Each wall is flat, endless, passes through zero and stands at right angles to its row. A trip goes straight from one point to another. Which walls does it cross, in order?
In the rows, 128 means zero.

Walls:
(1): [140  92]
(2): [132 141]
(3): [146 109]
(4): [116 112]
(5): [130 195]
(6): [ 89 102]
Trips:
[133 108] to [114  79] -> none
[ 79 134] to [176  81] -> 5, 1, 3, 6
[ 91 111] to [135  89] -> 3
[167 108] to [ 85 118] -> 4, 6, 3, 1
[136  93] to [ 94 184] -> 3, 1, 5, 2, 4, 6

Walls:
(1): [145 134  86  86]
(2): [107  68 133 151]
(3): [138  91  92 170]
(4): [143  85 103 184]
(5): [181 108 176 134]
(6): [103 121 148 157]
Trips:
[138 109 124 162] to [130 111  97 152] -> 5, 1
[ 69 165 166 103] to [112 123 129 110] -> 1, 2, 6
[146 145 119 117] to [151  63 103 143] -> 3, 4, 2
[124 194  92 140] to [162 103 101 138] -> 3, 4, 5, 2
[ 85 137 145  71] to [107 189  87  99] -> none

Walls:
(1): [132 165  99 118 125 139  78 147]
(2): [156 117 134  66 160 121 131 174]
(3): [141 149 112 118 141  79 171 110]
(4): [135 180 124 145 102 112 125 160]
(5): [126 171 168  79  85 176 130 108]
(6): [105 223 221 171 111 142 112 147]
(7): [135 104 110 138 169 193 108 169]
(8): [ 84  99 141  99 154 129 108 179]
Trips:
[ 98  89  68 108 149 145  81 159] to [121 155 117 129 123 112 137 157] -> 4, 3, 6, 7
[ 69 127 145 112 145  74 132 147] to [120 128 129 146 163 119  86 108] -> 4, 1, 2, 3, 7

Walls:
(1): [142 164 110 125 179  88 166 180 147  97 129]
(2): [205  73  89 153 148 196 105  99 145 115 165]
(3): [ 61 156 152 109 104 133 128 165 112 145  94]
(4): [183  91 140 121 100 128 101 108 138 159 124]
(5): [ 77 140 141 141 103 107 148 131 177  79  82]
(6): [148 126 100  72 138 118 141 119 131  81  97]
(7): [106 150 120 103 128  95 129 140 118 125 173]
Trips:
[139  94 162 193 163  96 136 105 126 108 163] to [161  80 125 108 104 139 166  90 117 158 109] -> 1, 6
[183  98 113 156 133 136 104  99  83 151 107] to [115 149 171 172  96  71 125 123 104 154  91] -> 2, 3, 5
[ 98 147 103  98 157 144 112 113  76 174 144] to [108 196 124 180 121  93 102  82  87 125 121] -> 5

Walls:
(1): [ 44 154 155 141 114 119 202  81 136 123  86 122 106  84]
(2): [ 91 121 187  94 128 119 117 140 115 113 128 122 141 165]
(3): [120  74 131 115 149 155 144 198  78  90 140 138 135 167]
(4): [ 99 108 118  79 172 154 174 139 111 156 163 145 147 165]
(5): [ 63 115  91  95  93  86 161 163 137 120 121 124 165 150]
(6): [141  96 128  74 103 148 158 122 101 158 128 123 134 111]
(7): [151 127 145 165 118 101 161 143  83 145 161 147 137  91]
(8): [190 122  91 146 129 146 135 114 113 107 127 171 110 110]
(9): [133 145 127 199 131  84 141 147 122 107 121 129 109  98]
(10): [169 142  96 121 150 152 121 140  85  77 128 147  67 113]
(11): [ 96 160 126  72  88 129 114 156 131 126  55 141 134 111]
(12): [148 115 127 183 120  90  93 142 118 116 130  87 174 141]
Trips:
[125 133 145 191 134  69 130 112  31 144 167 128  88  94] to [114 113 146 135 145 115 126 130 148  71 160 119 175  86] -> 3, 2, 8, 10, 5
[ 70 100 160  85 148  75  60 112 170 114 158 145 173 118] to [ 89 124 115 124  96 135 121 177 214 156 160 125  83 135] -> 12, 1, 2
[154 118 115  88 175 122 175  93 119 168 136  92 132 203] to [ 52 130 108 121  79 105  93 105 148  81 148 128 143 146] -> 1, 12, 3, 6, 11, 4
